Every row gives one point. Each copy is the shape, with its points in the same order, stretched, turned, moved and blurred by noise. Some copies are also mirrored. Which?
In the rows, zero is written as 128.

Shape (8 x 2):
[[134 213]
 [ 60 137]
 [126 109]
 [140  92]
 [133 107]
 [135 137]
 [ 75 154]
 [140  50]]
Copy 1 (8 x 2):
[[ 81  70]
 [ 81 175]
 [141 157]
 [161 158]
 [146 153]
 [127 129]
 [ 78 151]
 [184 194]]
Copy 1 is: mirrored
Copy 2 (8 x 2):
[[147 208]
 [ 64 135]
 [127  98]
 [142  77]
 [137  95]
 [142 124]
 [ 83 154]
 [134  34]]
Copy 2 is: only turned

Shape (10 x 4):
[[ 83 149 139 108]
 [ 36  97  96 162]
 [181 126 104 119]
 [140 141  84 157]
 [199 158  96 126]
 [ 89  95 167 127]
 [ 92 128 191 102]
 [ 41 123 140 127]
 [ 86 143 200 153]
 [188 136  74 150]]
Copy 1 (10 x 4):
[[ 67 137 157  90]
 [ 64  83  92  37]
 [114 134 110 167]
 [110 151  78 126]
 [121 158 101 179]
 [107  91 170  83]
 [ 80 108 202  94]
 [ 56 108 141  48]
 [120 137 191  58]
 [129 155  73 167]]
Copy 1 is: mirrored
Copy 2 (10 x 4):
[[125 134 159 156]
 [ 71 116  83 182]
 [165 132 110  66]
 [137 161  88 103]
 [179 170 112  58]
 [ 78  87 148 122]
 [101 104 193 127]
 [ 90 115 143 178]
 [ 66 140 185 121]
 [160 157  78  68]]
Copy 2 is: mirrored
Copy 3 (10 x 4):
[[185 112 138 109]
 [181 117  44 129]
 [ 92 135 151  95]
 [116 170 110 119]
 [ 88 173 164  97]
 [162  60 126 138]
 [182  62 166 134]
 [206  92  99 128]
 [185  85 154 185]
 [ 78 177 128 105]]
Copy 3 is: mirrored

Shape (13 x 8):
[[135 147 159 141 166  51 110 174]
 [127  73 177 190 185 181 124 137]
 [ 34 164 145  66 108  74 176 114]
 [174 174 166 135 107  87 139 129]
 [165  59 184 148 132  98  80 106]
 [167 150  45 164 160 134 151 104]
 [162 145 112 142 132 136 117 165]
 [ 65 160 119  98 178 181 139 112]
 [110  94  67 172  55  85 157 131]
 [129 111 132  72 137  85 127 193]
 [131 161 102 129  72 153 102 130]
 [ 79 142 136 195 211 120 146 152]
 [160  66 181 122  95  63 122 146]]
Copy 1 (13 x 8):
[[148 123 169 181 199  96 118 170]
 [110  71  87 167 126 180  72 133]
 [ 40 167 141 102 187  32 118 175]
 [175 177 159 122 159 100  97 147]
 [180  66 118 146 133  91  72 109]
 [131 158 132 110 154 176 198  89]
 [151 129 157 123 134 151 145 162]
 [ 33 112 140  83 177 155 118 154]
 [114 160 122 147  73  71 195 116]
 [140 101 140 122 175  80 151 214]
 [123 141 183  84  93 125 139 140]
 [ 60 121 131 201 186 162 119 141]
 [184 105 106 150 129  50  99 160]]
Copy 1 is: mirrored
Copy 2 (13 x 8):
[[131  41 133 106 139 119 197 115]
 [ 99  94 149 165 162 213 135 162]
 [  7  85 138  94 106  80 181  79]
 [160  99 148 147  84 106 181 106]
 [143  67 174 165 158 130 101 140]
 [138 187  76 128 175 129 166 115]
 [143 112 106 109 121 149 150 121]
 [ 34 134 126  94 143 183 155  67]
 [ 92 121  50 168 123  68 129 173]
 [110  64 145  48 118 110 155 145]
 [124 121  84 131  81 130 107 100]
 [ 89  88 103 145 169 179 219 125]
 [136  57 170 141 117  81 127 172]]
Copy 2 is: mirrored

Shape (14 x 11):
[[ 82 167 149 108 171 113 129 172 126 209 155]
 [109  98 158 101 131 115 188 157 111 132 110]
 [157 124 128 111 169 142 161 129 113 125 150]
 [140 139 131 171 115  68 131 165 141 145 112]
 [ 90  95 167 121 139 169 151  86  56 127 172]
 [146  88 168 142 158 124 205 105 115 154 146]
 [151 119 205 124 135 106 180 101 115 145 148]
 [130 124 118 102 104 131  65 163 158 188 118]
 [129  90 160 136 159  64 160 143 148 107 158]
 [124 189 105 148  94 124  80 172 193 132  80]
 [ 86 111  70  94 107 153 136  47  74 163 129]
 [ 85 169  66  65  59 144 114 126 122 173 173]
 [144 141  86 181  74 144  95 191 164 159 115]
 [ 77  91 139 115 137 169 175  69 129 158 165]]
Copy 1 (14 x 11):
[[107 174  96  56 205 159 101 119 125 167 177]
 [104  78 139  93 176 143 153 114  84 141 145]
 [108 105 129 167 149 146 130 136 123 151 161]
 [211 131 128 106 168 127 113 110 105 147 125]
 [ 43 100  87 150 123 183  98  64  79 140 148]
 [102  92 157 166 170 175 146  84 101 187 138]
 [ 96 119 172 136 137 147 123  86  85 189 141]
 [159 121  88  52 134 142  77 169 147 176 131]
 [148  77 144 133 172 109 130  67 120 151 165]
 [204 162 103  61 136 101 108 174 155 113  81]
 [ 75 109   9 153 138 149 129 110  71 179  96]
 [126 161   7  65 109 135 158 144 102 159 149]
 [229 133  93  88 128 177 112 159 155 130 103]
 [ 49  97  84 134 150 166 149  65 123 182 112]]
Copy 1 is: mirrored
Copy 2 (14 x 11):
[[ 76 158 126  80 170 123 125 154 144 216  85]
 [129  93 118  65 123 168 174 139 153 135  74]
 [147 148 101 108 145 176 164 125 135 131 123]
 [139 126 117 126 115  73 147 162 188 144  87]
 [ 64  92  96 114  91 208 140 100  92 151 126]
 [140 106  69  90 105 178 194  95 165 178 112]
 [147 106 102  83  75 176 149 117 173 186 126]
 [101  93 170 108 179  75 130 164 138 166 149]
 [131 117  61  85 121 142 125 142 213 122 101]
 [113 142 224 139 152  60 136 161 193 114 110]
 [ 63 115 113  79 105 122 175  66  43 119 161]
 [ 45 153 168  68 122  90 172 172  82 125 187]
 [ 99 114 175 174 154  55 193 185 167 138 129]
 [ 45 101 103  72 112 181 182  68 138 158 150]]
Copy 2 is: mirrored

Shape (18 x 12):
[[160  80 143 110 162 100 100 126 126 137 185 123]
 [143 132 150 147 150 146 100 116 120 141 195 161]
 [181 114 127 170 119 140  90 161  89 102 189  82]
 [123 114 129 165 164 115 155 182 153 173 125 177]
 [ 98 161 158 106 107 126  89 102 104  89 173 156]
 [136 100 110 126  98 126 195 130 152 165 151 104]
 [ 97 111 165 114  86 184 130  85 164  78  95 155]
 [140  72  81 155 143 140 133 149 177 121 174 174]
 [184 143 111 118 132 134 114 129 158 183 112 156]
 [159 151 113 118  90 170 140 151  78 178 117 108]
 [ 96  87 156  96 151 145 164 124 173  79 124 107]
 [142 116 112  90 116 107 126 106 179 142 177  82]
 [178 109  92  89 176 155 179  99 151 117  87 166]
 [152 124 155 145 175 153 106 175 156  97 147 169]
 [153 160 140 144  91 186 160 135  82 106 190 124]
 [168  64  70  83 147 185 116 159 181 111 178  83]
 [ 87 116 168 146 182 110 132 114 142 154 113  93]
 [113 141 105 101 138 115 166  82 157 150 105 123]]
Copy 1 (18 x 12):
[[145 101 152 100 146  48 113 108 154 101 185 122]
 [115  95 151 136 164 109 126 129 153 109 199 176]
 [161 120 153 173 168  91 145 152 125 100 206  83]
 [ 89  92 156 144 123  92 144 167 184 170 104 151]
 [113 136 143 122 132 129 127 151 124  45 167 170]
 [141 144 145  74 125 132 196 111 149 155 155 121]
 [133 115 137 110 108 196 157  90 151  50  98 138]
 [142  48 118 115 135  99 182 150 199 109 147 134]
 [160 131 112 145 120 113 119 119 190 162 148 173]
 [171 152 134 133 122 161 136 140  91 172 152 148]
 [129 112 147  62 141 148 134 113 171  69  79  96]
 [155 150 119  68 125 101 140 113 193  97 189  97]
 [186 118  85  94 174 123 153  92 182 135  68 185]
 [129  80 156 157 168 112 113 166 196 105 126 140]
 [152 138 160 123 182 169 176 152 104 117 184 154]
 [216  65 100  61 138 127 129 142 190 112 179  64]
 [ 57 140 128 108 141 110 105 102 146 123 102  94]
 [120 162  80  72 132 126 155  98 158 127 106 156]]
Copy 1 is: only turned
Copy 2 (18 x 12):
[[197  94  95 120 152 141 105 130 108 158 146 143]
 [175 133 140 149 147 179  90 110 117 148 141 164]
 [225 149  92 177 160 170 118 120  69 111 139 137]
 [111 111 112 193 145 115 119 154 139 150  83 155]
 [155 148 173 102  97 154  79 125  89 119 175 172]
 [110 112  74 158 129 140 183 114 104 144 152 147]
 [120 109 155 101  63 153 134  85 137  51 125 155]
 [155 104  46 182 127 148 102 135 157 123 128 192]
 [160 142 112 144 103 138 153 117 144 176  83 155]
 [140 167 117 143 114 184 190 118  55 142  92 151]
 [129  92 108 100 136 123 144 136 137  68 148 132]
 [154 132  65 110 116 146 145 121 133 161 190 119]
 [154 113  97 103 142 105 186 108 150 108  76 215]
 [190 123 140 167 139 140 105 165 152 102 102 162]
 [167 157 150 167 143 195 159 113  72  95 165 187]
 [202 116   7 121 137 197 159 154 148 106 138 154]
 [106 129 123 122 175 117 114 116 117 130 108  76]
 [ 95 145  98  97 127 110 154  98 128 142 130 150]]
Copy 2 is: only turned
Copy 3 (18 x 12):
[[161  85 176 103 143 100  68 150 130 139 164 110]
 [138 118 195 137 127 118  84 141 146 143 164 170]
 [155 118 174 187 123 123  64 142 116 106 217  88]
 [155  78 163 176 172 125 144 190 159 150  98 142]
 [ 58 132 137 109 109 100  94 112 141 115 173 170]
 [162 100 161 152 106 115 164 114 146 130 106  77]
 [ 75 117  97  96 127 187 156  68 183 115 149 159]
 [159  58 184 132 117 138 120 177 205 108 137 126]
 [192 145 118 137 120 131 113 172 166 152 117 158]
 [155 162 125 180  79 153 128 139  86 135 127 118]
 [100  94 137  89 173 146 141  91 155  91 120  92]
 [148 135 157 102 106  93 101 124 174 127 128  74]
 [203 113 115  95 131 150 139 124 149  76  86 162]
 [135 109 164 129 182 148 110 179 162 105 169 158]
 [119 150 188 168  94 131 141  99 108  94 181 137]
 [180 113 181  85  98 175  89 170 169  80 144  51]
 [118 107 136 157 194 128  90 106 142 152  91 112]
 [143 134 114 126 123 112 131 100 161 118  61 132]]
Copy 3 is: mirrored
Copy 4 (18 x 12):
[[165  58 157 106 111 115 104 161 143 124 148 115]
 [146  92 134 158 126 135  91 136 122 135 181 108]
 [165 118 130 110  88 153  73 182  95  65 152  83]
 [133 110 153 172 131 127 172 196 176 143 127 131]
 [ 89 121 146 120 114 137  68 104 118  89 179 159]
 [146  95 126 122  69 129 189 125 159 101 144  94]
 [117  88 138 173  94 161  93  70 163  87 107 173]
 [153  67  95 183 116 123 139 169 182 101 161 111]
 [174 125  98 128 116 120 143 142 159 157 125 138]
 [135 139  83  96  84 177 146 150  97 113 119 115]
 [142  68 183 136 125 152 135  91 185  65 115 138]
 [162  96 135  81  90 108 126 106 182 101 156  97]
 [196  74 103 154 154 132 177  91 144 110 118 184]
 [174 105 150 170 148 155  96 165 166 109 139 150]
 [138 129 125 146  78 187 120 112  94  71 183 114]
 [200  41  97  98 117 170 112 139 193  70 149  89]
 [118  97 186 135 154 112 134 122 135 117  92  91]
 [132 109 121 118 128 108 172  78 153 105 116 130]]
Copy 4 is: only turned

Shape (15 x 12):
[[118 181  77 181 159  98  97  86 151 115 184 158]
 [112 100 115 109  84 176 148 111 150 196  97 138]
 [140 218  78 162 121 138  85 154 208  91 184 167]
 [148 112 175 156 194  98 133 118 138 141 124  91]
 [171 126 189  70 117 102 132 125 103 141 109 128]
 [138 162 147 163 244  60  60 117 157 142 142  72]
 [180 131 117  96 118 175 186 116 148 142 116 125]
 [103 156 146 110  89 139 158 108 156 137 108  88]
 [130 143  68  60  96 100 171 146 176 130 118 136]
 [125 128 153 102 122 151 164  75 158 140  40 144]
 [110 124 170  98 192 123 145 149 103 113 120 115]
 [128 149 186 144 217  61 135 160 120 182  84 109]
 [143  87 142  80 149 132 122 145 112 145  55  99]
 [166 172 132 105 150 115 141 148  70 127  95  92]
 [150 155  72 195 139  56 100 181 164  73 163 128]]
Copy 1 (15 x 12):
[[110 113 121 221 141  98 110 155 158 136 206 160]
 [157 134 129 130 108 152  89  97  63 168  83 134]
 [161 154  91 249 121 170 132 169 177  75 198 163]
 [ 92 129 178  95 149 120 172  87 140 144 149  81]
 [215 149 168  53 146 107 154  75 116 114 132 141]
 [ 78 147 164 125 221 141 142 103 186 150 223  68]
 [149 154 139  79  59 149 137 128 118 140 113 176]
 [135 148  79 101 130 124 110 107  78  95 123 123]
 [189 142  62 108 144 154 145 161  86 151 117 218]
 [115 128 121  92 131 147 117  47 116 135  80 177]
 [103 150 192  87 173 122 168 112 100  91 142 150]
 [ 98 198 179  98 209 108 205  43 130 163 147 106]
 [150 156 171  50 181 154 122 101 118 134  65 139]
 [148 217 155  61 152  83 136 129 145  98 122 162]
 [151 142 102 212 165 109 178 195 186 104 130 132]]
Copy 1 is: mirrored
Copy 2 (15 x 12):
[[215 180 102 157 135 126 172 102 147 153 200  83]
 [ 62 106  94  85 144 117 149  96 136 201 109  93]
 [198 170 139 123 123 155 203 169 220 139 196 143]
 [137 123 172 153 150 100 125 121 107 101  96  75]
 [110 114 168  66 118 116  88 113 106 109 102 140]
 [188 158 166 204 164 147  97 109 164  94 105  72]
 [ 97 128 136  28 157 108 150 135 142 125 122  80]
 [ 58 168 153  93 106 142 142 144 122 145 119  75]
 [ 99 166  78  60 125  80 108 151 188 135 144 103]
 [ 68 174 118  83 144  97 166  82 103 144  66 115]
 [ 82 131 156 142 181 107 102 135 107  81 137 124]
 [128 138 174 150 211 108  86 148  98 141  64 130]
 [ 78  99 102  98 163 131  91 127 131  87  71 123]
 [134 147 131  58 181 162  86 173 107  88 126 118]
 [242 138 105 146  99 106 149 206 168  92 173 129]]
Copy 2 is: only turned
Copy 3 (15 x 12):
[[118 206 106 158 107 118 183 119 132  91 198 128]
 [ 88 102 125  84 105 146 137 104 145 191 111 160]
 [143 222 125  98  39 107 181 101 149  90 180 102]
 [175 108 146 152 139 121 142 178 149  82 104 159]
 [174  86 150  78 143  76 109 147  96 136 125 169]
 [201 137 138 182 142  98 149 195 198  62 173 134]
 [155 123 128  67 133 163 158 112 111 150  96 123]
 [123 142 179  90 136 110 145 130 132 143 116 111]
 [118 121 109  47 104  90 198 129 122 174 136  86]
 [133 107 149  92 139  91 157  72 138 155  71 159]
 [150 105 145  77 170 107 150 159 138  61 121 137]
 [172 131 130 117 176  80 149 205 189  99 110 187]
 [148  54 105  97 129 106 100 151 143 131  87 134]
 [177 144 116  85 176  92 100 174 118 104 115 107]
 [138 197  92 140  56  99 179 185 127  79 142  85]]
Copy 3 is: only turned
Copy 4 (15 x 12):
[[141 105  52 161 114  84  80 106  93  84 135 183]
 [155  88 158 159  71 139 177 131 184 183 162 176]
 [150 127  31 191 140 125  47 170 157 101 162 205]
 [133 129 167 102 161  77 111 122  90 158 110 146]
 [179 177 167  91 100 123 129 131 149 146 139  82]
 [105 164  75 119 170  39  69 100  67 181  72 147]
 [201 108 169 168 141 156 155 123 163 153 198 136]
 [122 108 168 170  98 142 118 101 190 152 131 140]
 [141 102  90 122 127 145 147 105 216 122 176 135]
 [186 126 191 133  95 173 134  75 176 169 114 160]
 [103 161 156  93 151 145 131 117  90 159 142 124]
 [104 213 159  75 154  58 145 105 115 161  89 146]
 [157 146 147  99 135 153 177 131 127 208 102 115]
 [162 193 138 147 143 138 172 116 115 143 118  80]
 [132 105  43 110 185  82  98 183 112  63  93 170]]
Copy 4 is: only turned

Shape (17 x 12):
[[ 96 101 111 181 174  82 138  98 111 136  88 109]
 [103  77 144 106 176 175  84  98 128 145 186 169]
 [103 102 131 133 172  96  69  69 169 117 205 188]
 [130 102 101 179 170  85 114 123 113 138 103  98]
 [105 103 150 119 185 107 105 124 117 122  94  99]
 [145 171 150 102 166 152 105 173 119  61 186 131]
 [ 98 178 166 127 122 130 110 110 161 119 184  88]
 [189 114  85 139 191 127 151 159 173  68 139 121]
 [101  72 159 103 112 106 121 179 107 139 142 119]
 [166 161  79 103 185  98 132 177 107 133 104 148]
 [129 163  92 158 154 161  90 165 158  57 182 148]
 [131 136 189 155 101  96 108 152 164 149  93 106]
 [184 157 153 114 131 126 114 170 100  58  99 123]
 [ 84 124 177 173  90 124 147  84 147 159 142 145]
 [133 171 133  95  75  94 146 134 182 105 103 115]
 [180 147  91 121  81 166  76  73 179  96 182 174]
 [168 141  85 179  86 123 145 110 126 152 202 149]]
Copy 1 (17 x 12):
[[116 122 164 194 189 124 123 145  94 121  65 118]
 [113  99 117 162 133 130 180  52 189  85 128 132]
 [157  70 175 157 137 154 204 101 157  48 124 107]
 [125 114 158 176 177 132 128 155  92 131  73 155]
 [150 132 130 151 178 124 140 101  95 123  80 135]
 [158  89 150 114 158 128 186  74  88 170 188 141]
 [199 102 159 144 152 146 126 114 164 181 172  93]
 [114 100 224  92 182 146 173  99  44 145 108 173]
 [112 163  93 145 141 157 159 143 136 140 135 146]
 [101  71 123  81 157 112 145 128  44 143 104 150]
 [139  60 180 140 139 185 151  75  85 166 181 137]
 [163 135 121 116 175 164  69 164 132 117 153 150]
 [122 141 147  92 152 114 131 103  40 132 185 170]
 [119 132 146 166 173 154  88 146 185 100 167  88]
 [151 148 152  63 128 163  79 148  95 125 160 102]
 [129  89 190  97  53 165 108  90 148  73 192 138]
 [ 85  83 189 135 117 137 128 169 157 141 175 134]]
Copy 1 is: mirrored
Copy 2 (17 x 12):
[[163 169 114 123 161  64  88  75 134 114 113 130]
 [170 153  88  65 105 141 195  69  94  93 169  88]
 [249 164  77  49 126 166 139  84 136  94 114 109]
 [148 146 119 131 154  89  94  83  98 108 106 134]
 [113 139 113 117 182 117 117  91 120  93 100  94]
 [124 122 125 147 117 210 117 151 121  61 122 118]
 [182  85  99 138 153 162 124 165 147 106 135 119]
 [138 134 140 148  92 153 120  88 121  74  31 158]
 [105 145 156 112 122 112 146 132  64 141 131  69]
 [ 98 128 197 123 158 133  90 131 103  60  94 157]
 [200 122 131 153  67 177 116 144 116  40 122 122]
 [130  56 141 125 166 124  67 143 105 155 133 115]
 [ 66 111 183 167 157 192  76 126  94 122  95 127]
 [166 124 102 115 123  93  96 132 140 174 182 118]
 [123  76 199 149 157 164 105 177 159 150  86 129]
 [209 101 158 124 114 206 157  93 114 141 158 141]
 [169 167 136 135  87 117 136 143  84 147 182 177]]
Copy 2 is: mirrored
Copy 3 (17 x 12):
[[200 109  78 114  91  72 189 114  93  73 116 163]
 [ 72  99 120 151 108 106 145 114 114 112 168 139]
 [ 73 132 109 123  38  41 174 135 146  70 123 184]
 [191 130  66 135  80  82 170 123 107  95 118 166]
 [144 119  69 102 116  94 144 114  89 100 106 172]
 [ 72 185  54 138 143 196 118 132 181  99 137 168]
 [116 143  54  87 146 108 134 164 200  99 137 152]
 [136 140  92 163  76 153 110 122 156 114  96 217]
 [120 124  79 124 124 112 172 116 123 164 117 112]
 [143 243 136 193  96 121 116 100 142 136 116 152]
 [ 93 143  59 183 129 143 128 158 177  65 110 158]
 [145 137  85  97  99  89 138 194 117 145  88 151]
 [113 198  68 113 122 205 113 152 138 110  83 154]
 [150  97 101  97 108  99 176 174 143 106 135 123]
 [134 185 116  90 103 109 106 169 187 145  65 140]
 [ 74 164 126 151  37 122  82 175 180  88 104 120]
 [150 171 113 176  64 147 150 146 212 110 158 100]]
Copy 3 is: only turned

Shape (18 x 12):
[[119 178 150 180  69  97 119 123 148  78 146 143]
 [121 143 148 115 129 141 152 149 192 100 160 174]
 [156  98  81 148 101 151 116 109 124  88 150 171]
 [ 81 109  81  85 123  89 184 171  96  95 115 132]
 [ 96 117  95 203 110 131 210  98 153 108 100 124]
 [ 95  95 142 180 115 197 125 154 143 148 138 106]
 [143 149 106 185  81 123 153  88 157 126 175 173]
 [ 98 140 113 125 127 102 139 118 157 180 114  93]
 [140 143 129  81 131 145 191  97  94 110 136 108]
 [ 95  91 142 134 158 175  82 158 176 122 170 106]
 [ 98 175 141  97 178 167 104 121 142 160 122 162]
 [ 94 122 116 123 129 146  99 117 150 207  45 121]
 [121  59 114 121 155 148 131  92 128 154  80 130]
 [129 142 124 146 165 124 157  87 157 114 144 196]
 [143 179  90 136  67 164 128 176 129 121  89 169]
 [130 125  67 164 163 134 157 122 142  93 112 123]
 [177  97 151  99 214 124 121 130 135 113 134 184]
 [161 124 130 116 139 147 120 110 152  55 102 153]]
Copy 1 (18 x 12):
[[ 74 176 164 149 125 162 132 102 159 151 172 181]
 [ 97 152 193 113 159 159 117 139 119 213 195 142]
 [146 150 141 117  91 177 109 153 135 132 141 177]
 [106 147 128 107 159  59 119 176  97 120 179 189]
 [139 191 157 174 169 123 187 178 134 163 162 183]
 [150 108 106 182 121 142 175 118  97 169 155 108]
 [108 203 160 135 138 208 158 153 126 183 158 181]
 [ 82 156 136 126 162 110 141 165 106 164 114 117]
 [101 136 190  99 137 117 163 193  99  98 149 161]
 [124  98 119 130  90 126 134 105 130 199 149  80]
 [ 99 115 164  65 188 155 138 134 127 166 159  85]
 [124 108 116 134 201 114 112 137  98 135  76  98]
 [161 136 154 121 151 109 126 142  91 132  90 126]
 [122 200 202  78 176 172 145 148 127 186 180 143]
 [103 104 107 147 171 162  88 158 124 125 164 161]
 [131 155 132 120 131 118 130 184 162 134 163 130]
 [134 170 192  71 141 141  98 138 104 150 172  85]
 [128 132 181 109 121 141  85 132 155 119 146 142]]
Copy 1 is: only turned
Copy 2 (18 x 12):
[[143 167  86 142 218 174 123  97 174 117 132 152]
 [124  81 138 195 179 146 133 126 143 135 163 117]
 [128 149  64 192 126  88 143 141 162 112 140 162]
 [110 150 179 105 146  96 141 182 164 143 141  20]
 [ 48 119 100 146 134 111 221  77 200  79 119 112]
 [ 75  72 135 142 113 158 173 132 125 102  93 197]
 [120 180  69 206 171 122 195  78 147  92 127 147]
 [157 107 192  91 140 139 144  78 133  92 115 117]
 [105 110 167 117 162  72 134 130  89  32 138  80]
 [101  49 134 155 117 155 114 115  83 167 143 183]
 [197  60 142 116 154 172 122 121  84  98  97 106]
 [212  47 171  76 119 140 134  99 168  79  69 145]
 [134  50 126 131 106  52 136 116 152  95  92 139]
 [139 105  98 211 172 112 146  84 139 116 120  89]
 [196 144 108 142 142 181 155 195 198  47 134 139]
 [ 84 114 101 147  93 133 144 100 159  96 154  88]
 [138  68 144 226 138  92  44 116 121 130 110 103]
 [134  78  78 163 176  98  78 130 163  79 175 143]]
Copy 2 is: only turned
Copy 3 (18 x 12):
[[ 82 174 126 141 192 143 127 126  88 162 130 144]
 [ 88 128 142 131 124 107  90 123 169 150  98 158]
 [131 197  90 131 130  93 104 117 162 120 124 115]
 [ 96 138 129 114 121   7 148 119 133 113 173 117]
 [ 82 179  96  80 144  82 106  84 103 186 201  88]
 [153 103  76  61 151 151 118 174 124 180  96  88]
 [100 186  89 147 145 141  93 109 128 155 166 151]
 [131 120 134 103  87 120 126 138 102 159 164 131]
 [119 113 123  89 129 117 152  67 160 114 194 114]
 [178  94 115  91 134 125  81 163 134 156  54 120]
 [101  96 112 105  53 129 123 119 130 124  66 149]
 [114 122 120  75  28 123 147 180 109 153  96  88]
 [136 139 111 104  55  78 105 126 143 134 122  54]
 [ 76 157 101 154  82  84  79  66 144 140 129 144]
 [ 81 177 104  86 124 123 189 172 152 148  98 148]
 [131 183 109  95 111  54 114  70 130 163 154 122]
 [135 125 119 179  74  60 103  83 195 134  74 112]
 [106 182 154 121 119  90 114  82 163 129  94 101]]
Copy 3 is: only turned
Copy 4 (18 x 12):
[[102 117  70  88  96  64  69 101 120  52  80 169]
 [ 84 146 123 108  65 131 150 164 123  49  96 164]
 [121 102 143 170  91 153  93 143 112 106 153 196]
 [ 81 128  84 112 152 157 157 147  96 188 119 155]
 [ 32  55 166  94 115 110 125 118 146 120  39 174]
 [121  73 160  76  63 136 148 186 120 129  92 120]
 [ 72  99 163 101 104 112  90 122  92  22 104 203]
 [ 81 127 144  70 152 104 186 124 104 117 115  78]
 [160 119 127 120 150 172 187 114 114 111 128 163]
 [136 117 134 134  57 141 178 213  91 102 102  83]
 [155 179 152 100  66 152 161 120 117 110 118 105]
 [106 124 169  67 110 119 167 107 162 174 143  46]
 [103  91 190 148 134 190 154 146 161 179 131  87]
 [ 87 141 183 140  98 150 106 134 122  69  80 177]
 [123 140  93  67  62  83 113  99 142 128 176 197]
 [ 96 105 158 153 119 106 148 134 109 153  95 170]
 [145 165 187 184 129 173 126 190 148 129 136 151]
 [140 122 116 181  87 133 123 116 171 112 124 158]]
Copy 4 is: only turned
